Every row gives one point. Each copy is the shape, with its points in the same order, turned, moved and blurred by noise. Is it also mirrored, or only turned?

Shape (5 x 2):
[[  6  18]
 [ 40 -11]
 [ -9 117]
 [ -4  -4]
 [ 17 -30]]
Copy 1 (5 x 2):
[[  2  18]
 [ 19 -31]
 [ 56 107]
 [ -8  -5]
 [-22 -18]]
Copy 1 is: only turned
Copy 2:
[[ 38  37]
 [ 50 -15]
 [ 88 109]
 [ 19  21]
 [ 13  -4]]
Copy 2 is: only turned
Copy 3, 5 rows:
[[-14   6]
 [ -3 -32]
 [ 16 110]
 [-28 -16]
 [-18 -36]]
Copy 3 is: only turned
Copy 4:
[[  17  -10]
 [  41   24]
 [  48 -112]
 [  -2   -2]
 [  12   42]]
Copy 4 is: mirrored

Shape:
[[ 19  24  57]
 [ 34  16  17]
 [ 87 -15 -68]
 [ 22  66  -3]
 [-10  36  12]
 [-40 -30  21]
 [ 37 -69  -8]
 [-22 -50   0]
 [ 32 -91  32]]
Copy 1:
[[ 10  17  75]
 [ 36  14  42]
 [ 95 -23 -40]
 [ 29  62  22]
 [ -7  40  27]
 [-51 -25  31]
 [ 27 -72   7]
 [-30 -39   3]
 [ 13 -98  40]]
Copy 1 is: only turned
Copy 2:
[[ 51  47  38]
 [ 52  23   0]
 [ 57 -47 -78]
 [ 25  63 -32]
 [  1  42   6]
 [-13 -11  52]
 [ 43 -67  10]
 [ -7 -36  37]
 [ 60 -72  58]]
Copy 2 is: only turned
Copy 3 (9 x 3):
[[ -8  41  69]
 [-36   0  27]
 [-81 -57 -32]
 [-33  55  -5]
 [ 21  39  12]
 [ 48 -15  46]
 [-27 -70  29]
 [ 31 -40  33]
 [-13 -88  81]]
Copy 3 is: mirrored

Shape:
[[  41   -1  -18   12]
 [  15    2   -2  -14]
 [ -65  -32   42  -13]
 [ -15  -51   18   -3]
 [ -23   63  -30  -27]
 [   6   44    0  -17]
 [  15  -21   16  -44]
 [  90  -34 -116    9]
 [  28  -45   -1   16]]
Copy 1 (9 x 4):
[[  4  21  37   0]
 [  5  19   4 -15]
 [ 33 -28 -76   3]
 [ 31 -28 -17 -13]
 [-52  53 -30  17]
 [ -8  55  -8   6]
 [  7   7 -12 -51]
 [-54 -16 121 -28]
 [ 27 -21  37 -16]]
Copy 1 is: mirrored
Copy 2:
[[   1    3  -12   27]
 [  -8    3   14    3]
 [ -62  -50   59  -15]
 [ -17  -45   45    7]
 [ -61   41  -11  -25]
 [ -40   40   -6    5]
 [   5    5   44  -20]
 [  82  -16 -101  -10]
 [  21  -39   19   30]]
Copy 2 is: only turned
